Each point is reached from the start by the listed moves, each made once or not at all, plus a little noise. Say if it took an odd or an even number of moves. Then give how often each move was made.
(in the rows, 100 means zero)

Moves:
(1): 120 68 100 153 67
(2): 66 100 174 61 77
(3): 97 52 115 92 87
Start: 81 129 97 137 114
Points:
45 80 188 91 79 => even (0, 1, 1)
82 127 97 138 113 => even (0, 0, 0)
47 129 169 101 93 => odd (0, 1, 0)
76 81 112 128 101 => odd (0, 0, 1)
65 53 186 143 43 => odd (1, 1, 1)

Moves:
(1): 104 108 90 108 108 98 109 91 100 98 92 111 100
(2): 120 81 95 111 86 100 96 92 122 86 85 94 100
(3): 98 93 87 87 100 111 103 105 86 104 84 103 104
(4): 102 110 80 115 107 91 103 111 105 87 114 95 95
(5): 110 108 107 118 98 96 109 119 99 85 127 96 109
(6): 120 77 92 85 91 108 73 64 120 113 89 83 118
(7): 106 88 104 65 102 105 101 84 104 114 99 114 100
(8): 122 96 81 97 95 102 87 96 93 85 81 93 98
(9): 82 113 109 105 75 124 81 92 108 106 103 90 105
(10): 91 128 110 81 84 115 105 102 104 119 100 98 102
(11): 104 86 85 90 105 88 106 123 81 119 99 132 75
Start: 107 78 89 93 92 104 91 99 103 89 93 86 111
Points:
114 82 84 52 54 132 92 83 121 131 71 127 91 => even (1, 1, 0, 0, 0, 0, 1, 0, 1, 1, 1)
178 5 49 39 71 106 55 58 125 105 47 103 101 => odd (0, 1, 0, 0, 0, 1, 1, 1, 0, 0, 1)
145 85 32 82 39 152 47 54 139 86 40 53 133 => even (1, 1, 1, 1, 0, 1, 0, 1, 1, 1, 0)
117 90 61 87 67 119 100 109 120 83 76 78 113 => even (0, 1, 1, 1, 0, 0, 0, 0, 0, 1, 0)

Moves:
(1): 109 91 94 95 112 118 111 122 108 96 110 91 105 99 95 114 111 108 92 106 110 109 111 86 91
(2): 103 89 104 99 86 103 106 104 95 84 97 106 109 100 106 103 76 84 100 105 106 101 95 99 99
(3): 118 102 109 117 117 117 92 113 106 108 109 114 86 103 99 106 92 109 102 108 109 99 120 95 102
(4): 98 95 81 123 97 85 96 87 105 108 85 94 88 85 122 103 108 94 98 103 118 95 96 103 91
(5): 108 102 102 114 105 93 98 101 104 93 97 93 103 99 74 102 91 95 96 106 97 96 89 111 93
(6): 105 103 94 99 93 89 94 102 113 94 85 109 96 97 98 95 104 103 105 107 98 81 89 82 98
(7): 99 108 94 90 98 86 96 105 91 92 102 106 100 101 93 97 98 104 99 98 115 98 98 101 96
(8): 97 99 84 105 85 102 95 89 83 87 104 97 115 122 105 110 119 123 106 91 98 100 80 115 92
(9): 93 103 95 93 110 113 95 106 94 112 94 94 106 89 109 91 79 103 87 94 83 111 100 106 108
(10): 97 103 87 111 105 92 106 111 97 123 113 119 114 121 96 81 105 102 112 94 117 119 90 114 94
(11): 79 122 94 110 107 114 100 92 104 104 107 87 89 104 94 90 101 95 97 105 117 94 88 100 89
(12): 100 121 109 107 86 86 119 104 116 84 103 87 90 93 113 112 103 92 100 105 103 108 84 94 108
(13): 98 88 118 106 97 88 84 103 105 108 101 103 95 111 111 108 110 103 86 106 102 100 96 85 86
(14): 111 118 92 98 112 100 117 83 90 108 113 98 96 90 103 91 103 107 100 84 91 101 98 99 93
(15): 110 107 111 91 119 107 97 100 87 100 98 106 116 96 93 109 97 93 107 100 116 83 87 111 98
(16): 103 101 95 114 105 105 106 96 110 97 92 112 93 115 97 89 125 87 101 85 106 116 96 107 85
(17): 109 94 110 98 105 102 114 97 96 107 96 102 95 105 95 92 102 107 83 106 103 101 94 93 110
(18): 123 120 96 112 97 88 95 113 96 103 97 72 104 96 99 95 106 95 104 78 110 111 113 88 107
(19): 124 82 102 101 111 98 90 118 97 98 119 84 91 89 105 87 123 99 94 90 92 109 83 97 107
(20): 106 97 114 104 95 95 100 92 110 96 106 86 104 108 109 88 110 102 102 102 94 92 112 113 101
(21): 98 109 103 112 97 102 101 103 83 100 114 111 97 97 89 103 100 99 102 108 94 95 101 100 108
(22): 103 98 102 97 105 105 89 66 102 106 95 107 121 100 84 100 93 110 106 107 100 125 96 99 106
(23): 106 115 109 92 87 103 105 89 111 101 102 104 100 82 108 100 98 102 91 89 108 94 99 104 104
(24): 110 100 86 91 82 105 101 94 101 111 102 89 96 101 109 96 101 89 86 106 95 90 104 106 116
Start: 115 91 103 105 103 106 99 112 115 104 108 96 111 106 91 93 118 103 69 107 102 114 103 99 87
Points:
141 138 87 132 121 118 124 132 116 133 131 96 95 113 89 35 159 68 44 109 121 122 17 112 106 => odd (0, 0, 0, 0, 0, 1, 0, 0, 1, 1, 1, 1, 0, 0, 1, 1, 1, 0, 1, 0, 1, 0, 0, 1)
195 118 110 146 144 91 86 150 96 132 136 100 71 100 90 47 158 119 31 72 105 136 89 53 85 => odd (0, 0, 1, 0, 0, 1, 1, 0, 1, 0, 0, 0, 1, 1, 0, 1, 1, 1, 1, 0, 1, 0, 0, 0)
155 145 90 143 63 111 162 80 108 110 143 94 131 130 106 52 131 97 35 81 93 138 45 161 98 => odd (0, 1, 0, 0, 1, 0, 0, 1, 1, 1, 0, 1, 0, 1, 0, 1, 1, 0, 0, 1, 1, 0, 1, 1)
146 151 90 181 149 103 112 89 92 128 154 112 121 133 57 111 154 143 57 136 191 138 30 107 45 => odd (1, 0, 1, 1, 1, 0, 1, 1, 0, 1, 1, 1, 1, 1, 1, 0, 1, 0, 0, 0, 1, 1, 0, 0)
170 120 124 123 103 77 90 110 159 106 140 111 109 101 96 60 144 125 82 107 137 139 74 102 105 => odd (0, 0, 1, 0, 0, 1, 1, 0, 0, 1, 0, 1, 0, 0, 0, 0, 0, 0, 1, 1, 0, 1, 1, 0)
152 94 80 144 75 62 92 112 135 125 117 96 86 103 106 47 134 79 20 122 165 94 22 95 71 => even (0, 1, 0, 1, 1, 1, 1, 0, 0, 1, 1, 0, 1, 0, 0, 0, 1, 0, 1, 0, 0, 0, 1, 1)
156 94 125 109 161 130 87 87 120 119 155 58 127 102 86 77 167 121 53 107 125 126 78 88 60 => even (1, 0, 0, 0, 0, 0, 0, 0, 0, 0, 1, 0, 1, 1, 1, 0, 0, 0, 1, 1, 0, 1, 0, 0)
